Rows are points. The points of each table are mixes of a few directions, plus a little noise. Count the directions of each table, and those that both share. Where both have some left over, give the other angles between the two spaces (their principal angles), to ten degrees, smallest first.

First (5 x 2):
[[-19   7]
 [ 25  -9]
 [-59  22]
 [ 32 -12]
 [ 23  -8]]
Second (4 x 2):
[[  8 -22]
 [-22  60]
 [  6 -17]
 [  8 -21]]
Directions: first 1, second 1, shared 0; angles 50

First (5 x 3):
[[ -7 -12   0]
 [-14  31  59]
 [-26 -34   6]
 [ 16  11 -18]
 [ 31   5 -49]]
Second (5 x 3):
[[  4  -3   1]
 [ 13 -10   2]
 [ 60 -45   7]
 [-27  20  -3]
 [-49  37  -6]]
Directions: first 2, second 1, shared 0; angles 70

First (6 x 6):
[[ 21  -3  31  54  -8  -2]
 [  3   1  15 -20  13 -18]
 [  7   1  19 -10  12 -17]
 [ -7   1  -8 -20   4  -2]
 [-23   0 -54  12 -26  43]
 [ -4   1  -2 -17   6  -5]]
Second (8 x 6):
[[  3  -7   9  -3   2  -4]
 [-30  -7  19  12 -39  15]
 [ 11   1  -6  -4  14  -6]
 [ 14  20 -36  -3  25  -1]
 [ 20 -15  17 -11  19 -16]
 [ 19  -6   4  -9  20 -13]
 [-47  -4  22  20 -60  25]
 [ 10  17 -30  -2  19   0]]
Directions: first 2, second 2, shared 0; angles 30, 70

First (9 x 8):
[[  1  -1   2   3   0  -4   7   1]
 [ 23   9 -17 -14  20   4  -3 -23]
 [ -8  -3   6   5  -6  -3   3   8]
 [-16  -7  18  16 -13 -13  19  19]
 [ -5  -4  18  20  -4 -29  49  13]
 [  3   2  -2  -1   3  -1   3  -3]
 [-11  -2  -9 -15 -11  34 -60   0]
 [ 15   6 -12 -10  13   3  -3 -15]
 [ -2   0  -2  -4  -2   8 -14  -1]]
Second (9 x 8):
[[ -9 -39  13  10 -19   5  12  17]
 [  7  26 -17   2  10   0  -7  -9]
 [ 11   1 -17   8   0   8   1  -4]
 [-22  12   3   5  12 -17  -7   6]
 [ -3 -11  -8   7   3   0   0   2]
 [ 18  21  -9 -18  15   3  -7 -20]
 [  5 -54  -2  11 -17  15  14  10]
 [  3   5   9 -18  10  -4  -4  -9]
 [-10  38  27  -7 -13 -10  -2   8]]
Directions: first 2, second 4, shared 1; angles 90

First (10 x 9):
[[-10  14  34  -1 -23  11  24  13   5]
 [ 19  58  -9 -28 -16  29  -7   0  30]
 [ -5  13   0  15   7   1 -22  10   7]
 [  3   6  14 -30 -15  26  38   8   1]
 [  7   6  -2 -15  -6   9  11  -3   3]
 [  9  10 -36 -15  38  32 -26  21   7]
 [  2  -4  -1  -6  -1   1   7  -3  -2]
 [  1 -12 -14   9  15 -10 -15  -4  -5]
 [  2 -32  -9  26  -7 -57 -13 -42 -14]
 [-28 -60  22  44   9 -42   4   0 -31]]
Second (10 x 9):
[[ 18   6 -29   6  -2 -29 -30 -37   6]
 [-16 -12  19  11   5   7   9  22  -7]
 [ 16  13 -18 -16  -6   0  -4 -18   8]
 [ 18  21 -11 -35  -9  22  16  -6  11]
 [-10  -6  13   3   1   8  10  16  -4]
 [ -1   7   8 -16  -3  21  18  13   1]
 [-15 -24   2  47  12 -41 -34  -8 -11]
 [ 27  18 -35 -15  -7 -15 -19 -38  12]
 [ -6  11  24 -34  -6  52  46  37   2]
 [-31 -32  25  48  13 -23 -13  20 -16]]
Directions: first 4, second 2, shared 2

First (10 x 11):
[[ 16 -16 -17  18  24   5 -44  -8 -10  36 -19]
 [-11 -13 -17   9  41   8 -18  -8 -10  39 -21]
 [-11   4  10  -5 -20 -22  19  11  11 -27   8]
 [ 13 -30 -21   7  -7   8  41 -58  24 -10  28]
 [  2  11  10  -5 -12  -2  -2  14  -2 -11   2]
 [-27  27  19 -14   8  -6  -6  44 -15   0 -16]
 [ -2   4   2  -4   0   5   5   1  -1  -2   1]
 [  1  27  25  -7 -23 -17 -27  49 -10 -17  -8]
 [ 20 -17 -20  -1  10  46  35 -60   7  11  24]
 [  0   2   8   1 -20 -23  -4  15   6 -19   2]]
Second (9 x 11):
[[ 28   2  12 -10 -25   2  -9  27  11  -5  -8]
 [ -5 -59 -51   7  14   5   3 -48  16  12 -10]
 [ 16   5  18   1  -4 -10  11  15  15   9  -2]
 [-43 -50 -57   5  12  -7  -3 -47  -3 -14  -5]
 [-23  43  36  14   4 -37   0  23 -13 -12  14]
 [ -5  19   9 -11  -2  15   3  11 -12  -7   3]
 [  8  24  27 -20 -10  11  22  32   5  -3  -1]
 [  5  29  21   9  16   6   0   0 -13  14  10]
 [ 19 -12 -15   5  -5  15 -27 -12  -6   5  -3]]
Directions: first 4, second 5, shared 3; angles 70
